Every row gives one point. Each copy is the shape, with its points in the same order, turned, moved and blurred by noise. Some copies are also mirrored. Which?

Shape (8 x 2):
[[ -8 -70]
 [-29  -7]
 [-11  11]
 [-25 -15]
 [  2   9]
 [ 36 -54]
 [-55  51]
 [  7   3]]
Copy 1:
[[ 17 -74]
 [ 27  -6]
 [  9   4]
 [ 25 -18]
 [ -6   1]
 [-33 -66]
 [ 48  52]
 [ -9  -5]]
Copy 1 is: mirrored
Copy 2, 8 rows:
[[-80 -13]
 [-28  19]
 [ -5  -1]
 [-34  11]
 [ -1  -9]
 [-53 -59]
 [ 20  60]
 [ -4 -16]]
Copy 2 is: only turned
Copy 3, 8 rows:
[[-20 -59]
 [ 27 -27]
 [  8  13]
 [ 10 -24]
 [ -2   9]
 [-55 -28]
 [ 73  27]
 [ -1   7]]
Copy 3 is: mirrored
Copy 4, 8 rows:
[[ 57 -48]
 [ 28  15]
 [  3  10]
 [ 29   6]
 [ -6   1]
 [ 14 -67]
 [  3  69]
 [ -7 -10]]
Copy 4 is: mirrored

Shape, 6 rows:
[[ 21 -21  23]
 [-95  11 -61]
 [ 16   0  -6]
 [ 30  13   4]
 [ 13   7  34]
 [ -1  21  13]]
Copy 1, 6 rows:
[[ -1  11 -41]
 [-81 -25  73]
 [  0 -12 -20]
 [ 24 -12 -20]
 [ 19  28 -17]
 [  7   4  -7]]
Copy 1 is: mirrored
Copy 2 (6 x 3):
[[ -23   17   24]
 [  42 -112    8]
 [   7    7    8]
 [  -1   18  -10]
 [ -38   10   -8]
 [ -16  -13  -16]]
Copy 2 is: only turned
Copy 3 (6 x 3):
[[ -27   -7    3]
 [  85   19 -102]
 [  11   15    0]
 [   4   22   16]
 [ -24   31   -5]
 [  -5   37  -14]]
Copy 3 is: only turned
Copy 4, 6 rows:
[[ -5  20 -21]
 [-64 -26 118]
 [  4 -12   6]
 [ 22 -11   1]
 [  9  29  -2]
 [ 14  12  22]]
Copy 4 is: mirrored

Shape (9 x 4):
[[-49  14  39  14]
 [-20 -19  33  26]
 [-22 -12  17 -17]
 [-16 -52 -58  13]
 [ 27  51 -25  -9]
 [-17 -12  32  -3]
 [ -8  -5 -66 -38]
 [  1 -25 -37  46]
 [ 30  42 -40  19]]
Copy 1:
[[-49  28   9  -4]
 [-30  19 -17 -36]
 [ -8  17  25 -35]
 [  1 -68   3 -60]
 [ 50  -5   5  27]
 [-14  28   7 -31]
 [ 38 -52  48 -24]
 [  0 -47 -35 -34]
 [ 46 -30 -20  27]]
Copy 1 is: mirrored
Copy 2, 9 rows:
[[ 26 -12 -40  59]
 [ 49  13 -23  25]
 [ 10  -4   3  31]
 [ 37 -42  22 -41]
 [-45   6 -35 -27]
 [ 25  10  -8  37]
 [-27 -49  24 -35]
 [ 51 -18 -19 -44]
 [-16  -1 -49 -52]]
Copy 2 is: only turned
Copy 3 (9 x 4):
[[-14 -37  -2  54]
 [  9   6  18  54]
 [ -1 -20  30  15]
 [-60  55  58  -3]
 [-14  13 -37 -50]
 [  8 -17  26  20]
 [-48  14  28 -52]
 [-19  59  11  19]
 [-12  44 -40 -24]]
Copy 3 is: mirrored
Copy 4 (9 x 4):
[[-70  59 -28 -11]
 [-62  18 -15 -24]
 [-31  51 -17 -22]
 [ -2 -29 -71 -20]
 [ -8  21   4  65]
 [-45  37  -5 -24]
 [ 37  15 -51  23]
 [-40 -32 -46   4]
 [-20 -11  -7  68]]
Copy 4 is: only turned

Shape (10 x 6):
[[ 15  -1  -6  38   3  18]
 [ 27   7   9 -42  30  -4]
 [  3  -2  25 -37  24 -31]
 [ 16   8 -12  31 -40  74]
 [ 19 -37   5 -34 -39  -5]
 [ 48  22  -7 -14  30 -33]
 [ 18 -13  62  35 -79  34]
 [ 40   0 -11  30  29  -4]
 [-64   2  15  21  21  31]
 [-62  15  14 -26 -89 -31]]
Copy 1:
[[ 15  39 -33 -18  -7 -16]
 [ 30 -14  29  -2 -24 -18]
 [  9 -15  45  29 -21 -11]
 [ 25  17 -70 -59  26   8]
 [  6  -1  12  -4 -10  54]
 [ 19  14  52 -19 -25 -36]
 [ 34  51 -44  -5  62  62]
 [ 31  42 -10 -22 -41 -33]
 [-27  -3 -64  36  -7 -19]
 [-84  -4   7   5  58  45]]
Copy 1 is: only turned
Copy 2 (10 x 6):
[[-11  -8  25  14  18   8]
 [ 19   5 -37 -13  41 -14]
 [ 13  35 -32 -11  25 -31]
 [ 29 -41  57  10  -2  46]
 [ 40  -4  30 -22  12 -46]
 [ 10  -8 -42  33  40 -25]
 [ 63  34  85  28   6  13]
 [-22 -19   4  36  49  -6]
 [-38  34  20 -20 -21  38]
 [ 48  33  19   4 -89 -46]]
Copy 2 is: only turned
Copy 3 (10 x 6):
[[  7  20  22   4 -16  14]
 [ 34  29 -34  -8  11 -26]
 [ 13  -1 -41 -27 -10 -27]
 [ 11  33  75  55 -27 -20]
 [ 34 -32   9   0   2 -60]
 [ 47  16 -45 -11  11  16]
 [ 28 -27  53  35 -87 -32]
 [ 30  25  10 -11  -2  28]
 [-65  35  25 -10 -33 -16]
 [-44 -69 -20  52 -31 -54]]
Copy 3 is: mirrored

Shape, 13 rows:
[[ 43   1 -42 -68  59 -45  32 -36]
 [ 31  10   5  28   3  48  60  51]
 [ -8  -8  -4  12  11 -22   4  28]
 [ 46 -40 -42  56 -11  11  -1  32]
 [-31  13  13 -38 -30 -24   6  56]
 [  8 -30  34   7 -23  -1  63 -10]
 [-14 -31   9 -19  23   4  50  69]
 [ 43 -37  62  -3   3 -10   4  12]
 [ 27 -13 -64  50   7 -31   3 -12]
 [ 13 -10 -13  -7 -48 -43 -34  46]
 [-15 -31  12   0  -4 -34  38 -28]
 [ 16   6 -36  10   9 -44  -2 -42]
 [ 24  -8  -8 -49  -5  26 -21 -40]]
Copy 1 (13 x 8):
[[  4  61 -14 -71 -91  -6  53 -21]
 [ 62  23  -3  19 -12 -30 -59 -26]
 [ 12  -8   3 -30   4 -21   9  -6]
 [ 17 -16 -17  35 -25 -76  -3  18]
 [ 10 -43 -12 -68   1  14 -37 -20]
 [ 56 -11 -42  -1  -4 -16  12 -72]
 [ 81 -15   9 -54  -7 -22 -20 -16]
 [ 40  18 -76 -29  26 -29  13 -17]
 [-24  -1  10  21 -42 -53  38  -9]
 [-30 -51 -35 -38  -6 -35 -16   8]
 [ 24 -15 -20 -23  -9  -7  49 -60]
 [-37  13 -11  -9 -37 -12  51 -25]
 [ 12   6 -65 -13 -54  36  24   5]]
Copy 1 is: only turned
Copy 2:
[[ -4  59 -38  93  -7  37  37  17]
 [-34 -44 -40  14  66 -52  19  43]
 [ -6 -22   8  23   8 -12 -17  16]
 [-14 -12 -44 -27  10  -9 -46  67]
 [-11 -61  53  50  26  21   8  35]
 [ 43 -29 -24   7  62   0  19  18]
 [-30 -65 -23  48  44   7 -15  -3]
 [ 16   9  15   9  84   6 -22  12]
 [ 10  19 -37   9 -40 -20 -27  52]
 [ -1 -23  46  15   5  29 -39  70]
 [ 56 -17 -10  29  10   9  12   1]
 [ 30  32  -3  27 -29  -7  11  36]
 [-16  35   7 -14  19  40  55  24]]
Copy 2 is: mirrored
Copy 3:
[[   1 -105    2   51   26  -57  -56    6]
 [ -30   -2    7  -46   -7  -58   21  -63]
 [ -23  -12  -45    5    2  -18   -7   -8]
 [ -32  -27  -51  -26   23  -55   73    1]
 [  -1   -4  -34  -36    3   28  -48  -19]
 [ -49  -33   19  -13  -52    2   16  -17]
 [ -76   -8  -22  -24   18  -17  -35  -41]
 [ -49   -2   -1  -19  -39  -34  -13   36]
 [   2  -60  -65   22   11  -41   60   -4]
 [   9  -31  -74  -50   -6    2   -5   25]
 [ -32  -41   -5   27  -30   12    3   -1]
 [  28  -58  -30   47  -11  -18   15    8]
 [  16  -36   41    1   29  -20   -7   43]]
Copy 3 is: only turned
